Every row gives one point. To make a cloud, some directions were put in groups of two or more. Within a group, all points are equally far from the middle, so they leave a hole (a ring in 2 directions, a hollow ball in 3). The other directions are filled evenly. Then the cloud was stretched, turned, moved and blurred a little. How many holes are there, and how many directions does each take, smallest first?
(in the rows, 128 means zero)

Cloud:
[[141 101  95]
 [ 66 155  84]
 [ 64 124 107]
 [153 226 160]
 [ 81 124 149]
 [220 145 143]
 [171 160 178]
 [136  79  91]
 [182 164 124]
 [170 127 175]
 [140 119 157]
 [147 193  95]
 [154  85 146]
 [155  85 128]
 [ 78  58 126]
 [119 134  81]
 [218  75 122]
 [126 114 148]
 [174  91  95]
 [ 26 158 103]
 [ 61 154  90]
 [ 41 192 124]]
Holes: 0

Cloud, 30 rows:
[[122  47 106 144]
 [165 167  74 154]
 [203  81  89  99]
 [208 156 108 130]
 [194  77  96  84]
 [135  98 104 204]
 [129 155 127  46]
 [174  86 105  58]
 [150 111 193 123]
 [112  62 158  90]
 [125 121  45 128]
 [120 119  49 160]
 [152 112 180 154]
 [ 90 150 146 165]
 [195 118 172 138]
 [116 181 109 159]
 [177  59 118  80]
 [164 125  49 118]
 [ 75  73 106 122]
 [ 88  86  70 146]
 [ 93 171 122  75]
 [115  88 185  96]
 [202  77 125 167]
 [156  60 140  69]
 [183 101 157 171]
 [211 155 124 127]
 [157  52 134  80]
 [225 119 116 139]
 [176 170 149  87]
 [183  48 111 139]]
Holes: 2 (2, 2)

Cloud:
[[ 74 122 122 192  81 131]
 [100 118  40 153  96 130]
 [203 150 117  72 202 123]
 [134  73  52 129  94 119]
 [143  87 135 193 197  88]
 [165 187 136 154 189  72]
 [119 135 156 137 153  44]
 [186 173 170  86 194 138]
 [104  90  60 154  79 120]
 [226 102 165 106 116 123]
 [137 122  50 161 186  68]
 [116 105 182  98 149  95]
 [137 120 213 118 138 163]
 [173 189  78 159 103 105]
 [ 70  98 146 158 174  62]
 [133 104 160 154 217 150]
 [177 143 142 177 117  76]
 [ 78 114  93 188  83 130]
 [177  87  99 190 159 124]
 [161  84 140 202 131  89]
 [102 179  54  96 120 155]
 [158 175  46 110  86 113]
 [231 134 169 140 134 123]
 [189 131  41  85 113 156]
 [187 152 111  86  56 158]
 [163 149 122 174  79  88]
 [120 207 171 157 180 101]
 [147 205 154 170  89 167]
 [140  92 148 142  98 205]
 [213 179  93 157 138 132]
 [124 215 180 159 159 137]
 [170 169 180 154  78 191]
 [143 120 191 125  87 191]
 [178  56 145 108 119  93]
 [134 209 159 170  98 161]
 [118  73 129 146 144  46]
 [178  78 189 168 177 112]
 [155 193 131  77 123 189]
 [156  52  91 122  82 125]
 [212 124 194 139 160 113]
 [139 116 168 183 156  55]
 [123 104  30 144 104 113]
 [137  78 163 120 200 142]
 [124 189 201 169 133 151]
 [149  74  44 119 121 107]
 [105  79  99 161 177  51]
 [ 47 120 111 153 172 101]
 [118 227 116 158 160 161]
 [131  79  50 139 150  72]
 [150 124 119 168  74  75]
 [ 98  99 147 190 195  69]
 [ 97 196 182 168 142 113]
 [ 55 115 137 145 101 120]
 [194  60 139 163 166 130]]
Holes: 3 (2, 2, 2)

Cloud (47 x 6):
[[ 80 126 122 180 168 202]
 [121  73  71 131 120 142]
 [126 171 105 174 127 157]
 [169 154  81 152 161  83]
 [ 94  34 118 132 120  76]
 [ 32 210 132  67 100  94]
 [ 92 175 203 101  51 111]
 [125  98 135 133 156  35]
 [ 13 112 196 143  79 102]
 [195  44 148 130 143 184]
 [132 211 144 119 137  72]
 [108  84 101 159 143  85]
 [105 173 194 123  49 106]
 [203 105 153 112 138 129]
 [125  87 220  93  99 185]
 [102 157 150  86 162 175]
 [215  31 116 159 150 132]
 [ 97  95 108  96 186 195]
 [110 105 105  91 161 159]
 [134 181 157 110 142 112]
 [120  98 171 178 139  65]
 [145 199 105 125 168  69]
 [115 154  90 150 126  51]
 [180  26 138 157 173 199]
 [ 78 130 157 156 103  95]
 [111 212 104 143 126 163]
 [146 151 170 133 119 149]
 [ 86 135 104  62 147  81]
 [ 43 145 100 134 146 103]
 [132 121 161 103 110 185]
 [ 80 160 137 174 172 120]
 [  7 116 135  64 142 153]
 [ 80 130 176 181 157 145]
 [126 177 143 108 118 139]
 [ 68 116 119 156 114  98]
 [ 59  52 172  97  91  50]
 [ 24  88 173  82 121 123]
 [109  74  45 135 185  87]
 [138 102 131 111 169 131]
 [128 159 114 107 144 124]
 [182 154  79 157  88  62]
 [ 82  73  91 170 181 115]
 [198 186 141 136 125  59]
 [ 61 126 139 148 176  34]
 [170 104 106 122 199  94]
 [161 186 105 128 155 145]
 [146 116 197 131 129 138]]
Holes: 0

Cloud (84 x 8):
[[114 201 144 174  88 126 155 110]
 [171 121  90 128  99  57  71 124]
 [183 195  71  94 149 108 156 153]
 [ 56  11 107 118 108 132 155 126]
 [ 78 143 140  84 129 145 157  53]
 [ 94  68  69 163 136 126 184 141]
 [ 53  70 140  77 173 156 119 170]
 [137 180  39 162 184 111 108 117]
 [ 32 150 124  82 139  86 192 119]
 [156  86  96 212 106 145  96  65]
 [144 232 117 105 158 134 119 150]
 [125 160 128 227 115 132  99  75]
 [ 66 173 104 119 140 112 210  97]
 [120 140  68  98 179 117 172 181]
 [ 89 139 101  97 187 171  93 128]
 [166  90  91 160 117 113  27 130]
 [138 114  87  98 109  99 125 206]
 [ 44 148 151  47 153  91 150 110]
 [135 110 170 150  78 112 145  84]
 [ 92 167 101 161 165 160 143  72]
 [ 70 122  52 146 115  64 133  81]
 [ 83 162 129 114 163 138 160 200]
 [156 162 149  87 149 134 101 125]
 [ 52  57 153 189 169 101 118 111]
 [121 151  98 106 142  80 157 205]
 [132 137  87 137 111 119 165 212]
 [108 160  54 159 129  51  86  98]
 [175 152  89 127  45 108 108  98]
 [ 91 182  60 165 128  88  94  71]
 [ 79 110 188  89 158  99 152 146]
 [132  83 154 192  66 106 115  85]
 [180 249  66 180  84 130 113 139]
 [ 40  17 137 107 156 149 128 152]
 [ 77 134 124 155 115  92  41 161]
 [130 102 104 142 160 125  54  71]
 [ 96 135  82  90  62  80 143 162]
 [186 118 100 179 120 115  59  72]
 [109  94  45 142  99  70  85  83]
 [ 95 142 138 167  77  98  65  77]
 [ 84 185  94 142 126 155 202 126]
 [169 167  50 233 160 119 113 140]
 [ 86  47  56 137 100  79  72 123]
 [ 77  78 146 213 106 131  73 157]
 [ 99 126  97 203 176  66 110 165]
 [175 108 152 154 151  90  84 114]
 [117 189  31 168 122 107 102  78]
 [136 103 138 227 135 143 100  82]
 [ 57 167 121  82 158  81 196 118]
 [ 71  94  36 146 137  99  94 172]
 [ 34  95 152  63 106 135 116 161]
 [123 128  48 240 114 128 108 166]
 [ 96 155  75 151 181 100 183  99]
 [127  83  77 161  56  71  64 132]
 [ 85 103  65 132 128 137 184 179]
 [125  58 149 140  94  56 135 139]
 [ 92  99 173 174 139 104  99 180]
 [ 61  57 169  58 115  95 161 111]
 [ 97 127  56 163 103  43  91 104]
 [125 125  90 136  76  35 106 139]
 [125 129 158 137 147 127  77 186]
 [105 182 107 166  67  65 156 123]
 [ 51  75 101 128 148 161  57 142]
 [117 143 134 110  72 171  94 136]
 [105 104 108  59  65 110 141  90]
 [124 108 118  98  40 114 118 108]
 [ 72 135 106 158 180  61  88 116]
 [ 81 145  63 198 102  84 136  79]
 [153 132  66 141  78  63  65 149]
 [130 136  26 149 139  85  67 130]
 [ 31 128 118 108 158  95 136  65]
 [145 192  34 202 146 131  70 139]
 [ 55 177  92  89 153  97 162  74]
 [108 166 142 190 141  65 112  85]
 [166 219  47  88 118 128 153 118]
 [173 101 121 225 122 151  84  95]
 [152 137  89 179 106  31 125  98]
 [125 176 138 106 148 148  91 180]
 [127 102 110 121 183 162 109  82]
 [ 97  70 130  73 121  87 191  99]
 [ 36  25 139 145 115  88  87  80]
 [112  63 156 183 176  91  94 101]
 [125 188 108 104 146  55 149 165]
 [149 190 102 237 130 149  84 138]
 [ 92  86 165 204  81 121 103 126]]
Holes: 3 (2, 2, 4)

Cloud:
[[191 170 123 160  79 132 129 174 118]
 [151  42 101 159 158 101  99 142 114]
 [107 129  87  89 116  81 133 190 119]
 [150 157 139  47  99 141  77 132 106]
 [186 148 189 184  89  42 155 104 130]
 [140 130 199 154 120 103  58  74  74]
 [169 107 233 128 117 139  71  88 105]
 [125 188 146  73 122  77 156 112 124]
 [184 100 133 149  82  84  45 144 142]
 [173  91 185  81 105 141 134 130  89]
 [ 95 156 145  65  90  96 144 111  64]
 [100 133 135 120 109 112 160 178 106]
 [156 117 130 207 102  99  99  73 109]
 [ 84 133 186 145  51 107 110 123 111]
 [112 104 105 170 141 143  32 188 166]
 [119 202 134 161 134 129 144 122 111]
 [110 118  93 215 146 142 121 133 116]
 [112 135 144 183 158  93 153 164 128]
 [106 175 199 119 122  36  79 103 171]
 [104 107 148 113  80  68 112 143 146]
 [145  58 176 163 127 124 154 101 124]
 [131 136 117 173 117  72 121 163 106]
 [166 149 196 130  55 111  81 112  85]
 [201 149  97 130 117 156 123 100  39]
 [195 110 128 183  79  99  76 113 171]
 [127 144  98 197 131  97 145 140 135]
 [129  84 191 200 166 108 150  73 137]
 [167 157 103 149 143  80  64  80 101]
 [172 139 158  53 168 133  96 106  68]
 [163 160 175 116  32 125 145 158  91]
 [153 115 175 150 135 110 188 127 142]
 [156 143  80 143 161  71 109  91  88]
 [129 125 156 176 158 103 128 132  83]
 [154  99 192 159 179 145 159 120 111]
 [186 154 172 170  96 170 119 108  77]
 [146  98 111  68 128 100  82 104 146]
 [144 128 174 135 161 107 107 103  52]
 [124  65 160 167 136 117 142  94 180]
 [167 117 120 174 190  62 136  80 131]
 [118  75 130 160 131  82 109 116  88]
 [ 96 101 190 151 136 138  94  83  57]
 [141  74 159 116 131 176 132 136  72]
 [127  84 113 184 128  83 156 150 158]
 [151 172 125 187 145 152 106 193 179]
 [171  98 105 156 171 153 133 114  98]
 [123  64 135 148 142 193  88 151 100]
 [173 147 149 142 141 179 128 189 159]
 [143 152 142 153 162  92 187 124 138]
 [154 182 154  60  99 148  75 114  93]
 [215  87 116 165 150 140  99 146 113]
 [129 108 135 121 178 146 133  85 114]
 [203 157 202 136  94  81 140 149 158]
 [192 157 114 181  82  98 120 144 121]
 [102 138 132 130 106 166 117 142 188]
 [191 159 151 153 104  77  69  55 120]
 [100  96 162  97 170 126  70  76 157]
 [132 119 109 132  94 121 110  53  49]
 [166 172 178 139 130 142 134 135  28]
 [120 156 145  89 192 124 114  87  60]
 [ 47 127 119  74 164 140 126 152 122]
 [132 163 118 171 124  97 123 183 103]
 [153 197 159  85 115  99 117 118 157]
 [128 114 156 198 155  74 148 134 135]
 [133  57 155 165 136 189 104 136 133]
 [164 171 104 145 101 118 130  99  67]
 [ 99 123 170 121 115  95 122  25  76]
 [120 139 101 128 234 157  79 126 137]
 [125 162 200 161 114  95 181  86 140]
 [140 116 182  85 132  67 136  83  68]
 [113 179 124  87  69 108  77 122 100]
 [114 124 102 105 121 158  57  84  49]
 [145  95 133 171 119 170 108  67  74]
 [131 174 164 129  86  49  90  60 135]
 [113 120 144  93 168 170  86 119  50]
 [ 93 156 150 157 124  63 105  97 206]
 [126 168 160  57 125 186  76 145  86]
 [100 144 159 122  70  88  46  99 127]
 [184 143 150 200  97  77 132 105 106]
 [124 123 162 176 197 105 167 106 163]
 [109  98 150 184  86  82 126 154 190]
 [150 107 192 188 120 152  67 123 142]
 [132  88 130 136 115 104 115  31  71]
 [123 151 208  77  94  60 120  57 152]
 [158 108 168 206 150  66 147  69 127]
 [ 92  58 176 123 114 118 122 117 130]
 [185 100 152 199  82 128  76 106 116]
 [ 68  86 122  98 146 154  39 136 167]
 [105 145 249 132  84  70 137  92 129]
 [175 151 192  81  97 117 128 162 125]
 [143 146 162  60 113  56 107 103 152]
 [ 96 134 139  55 134 123 140 110 111]
 [144 153 164 126 128  41  79  53  69]
 [120  79 111 141 204 132 105 183 142]
 [185 110 158 165 155 140 140 121  62]
 [123  99 115 102 203 116  68 162 152]
 [135 111 142 119 166 133 152 157  73]
 [111 117 159 159 113 104 152 172 176]
 [ 78 125 140 168  75  99 125  78 151]
 [116 176 143 149 156  82 102 134 227]
 [ 83 173 134 126 104 143 171 116 105]
 [112 192 145  66 189 151  84 180 158]
 [191 118 120 116 105 125 171 185 144]
 [ 99 147 106 106 157 191  74 107  59]
 [194 143 180 110 105 102 203 154 114]
 [155 139 116 199  86 117  97 132 145]]
Holes: 2 (2, 3)

Cloud (92 x 9):
[[131 138 122 108 104 172 187 129 121]
 [ 82 133  98 149  92 169 118 168 159]
 [143 123 157  98 114  88 145 135 189]
 [172 174 151 154 101 197 154 123 117]
 [196  95  99 141 196 206 156 118 159]
 [161 171  98 179  89 112 200 170 122]
 [215  89 121 133 123 165 163 155 156]
 [187  93 146 124 214 108 161 151 117]
 [102 133 139 133  83 144 100 138 186]
 [206 100 168 112 213 114 154 135 134]
 [175  98 172 108 194  93 124 175 118]
 [150 172 111 153  85 194 147 148  81]
 [ 91 111 128 150 160 207 116  86 107]
 [ 45  93 144 153 106 155  90 136  87]
 [ 96 154 183 153 167 131 182 115 115]
 [103 120 164  49 115 134  78 151 140]
 [156 174 146 164 109 190  88 140  93]
 [218  91 109 151 199 159 183 152 144]
 [200 142 107 142 128  97 114 161 124]
 [103 164  74 133  86 188 131 157  77]
 [172 103 103 134 219 185 124 132 110]
 [121 144 178 129 126 186 107 111 170]
 [172 107 105 146  57 153  55 129  63]
 [141  94 125 143 108 170  96 176  94]
 [141 150 219 119 202 128 128 146 120]
 [107  95 155 121 163 126  55 101 148]
 [100 164 114  96  76 116  70 157 118]
 [ 99 173 133  60 102 138  84 135 115]
 [133 102 107 133  85 107 131 149  86]
 [100 198  80 134 100 195 110 161 107]
 [182 165 149 108 197 127 161 122 146]
 [ 99 193 146 115 133 147 201 136 123]
 [165 124 195 162 158  85  93 140  87]
 [101 150 175 146 205 108 182 156 134]
 [142 181 147  80 168 140 148 124 145]
 [ 62 125 113 153  85 152 106 150  65]
 [128 136 196 133  52 123  78 158 133]
 [140  83 145 133 138 148  10 150  77]
 [205 148 109 124 213 146 127 140 159]
 [148 150 100 115 192 165 178 144  71]
 [ 56 146 179 103 133  65 151 164 144]
 [149 149 120 194 167 206 114 120 101]
 [168 129 153 147 116 112  51 147  81]
 [111  88  89 175  84 165  93 124 105]
 [179 133 155 176 189 116 174 137 169]
 [110 107 150 113 144 110  72 153 165]
 [204 152 177 162  58 169 108 126 141]
 [197 160 122 169 174 212 152 131 160]
 [ 81  92 155 100 140  89  70 144 104]
 [185 102 152 156  54  89  61 138 113]
 [180 140 149 109 219 120 127 159 135]
 [116 127 121  75  89 132  52 170 146]
 [ 88 131 170 148  49 134 144 154 114]
 [ 93 117  62 107 132 151  68 159  88]
 [ 85 129 155  92 132 128  80 115  38]
 [142 105 213 128 179 121  88 119 147]
 [113 117  58 143  99 173  85 152  84]
 [126 119 161 155  91  75  79 133 113]
 [167 126 173 101 208 123 126 125  85]
 [131 144  94 156  55 177 164 118 139]
 [121 108 100 131 146 111 146 139  86]
 [182  89 173 104 164 172  80 107 132]
 [249  96 138 134 142 152 129 159 119]
 [154 112  65 124  79 132 140 156 124]
 [152 150 148 126 171 195 155 157  60]
 [148 164 104 135  86 226 128 144 105]
 [ 95 146 172  93 102  65 129 132 114]
 [108 200 155 106 139 134 123 154  87]
 [143 166  83  85 140 138  96 144  93]
 [134 184 162 136 172 168 174 131 115]
 [121 133 106 178  59 141 123 136 166]
 [111 161  85 168 136 139 193 128 149]
 [111 129 148 142 130 155 125 111 196]
 [115 175 172 138  76 164 146 121 103]
 [103 130 116 110 135  95  80 167 137]
 [168 144  79 159  47 168 164 147 108]
 [171 136  73 123 127 150 101 123  81]
 [126 101 113 138 131 187 133  85 125]
 [163 113 165 142 115 219 101 140  94]
 [ 95 137 115 119 133 190 172 144 180]
 [189 152 129 153  72 140 113 170 159]
 [140 140 113 126 120 196 125 106  67]
 [136 168 202  77  84 111  97 174  97]
 [142 172 112 137 145 135 141 103 148]
 [112 181 135 110 118 162  58 119  93]
 [ 61 170 113 102 140 177 188 137 131]
 [104  83  99 122  83 155  57 130 113]
 [169 168 133 165  36 156 111 108 131]
 [179 151 139  86  66 103 132 156 155]
 [104 104  85 127 154 134 118 166  93]
 [156 110 127 182  48 175 113 153 119]
 [165 142 196 130 189 118 121 111 112]]
Holes: 2 (2, 4)
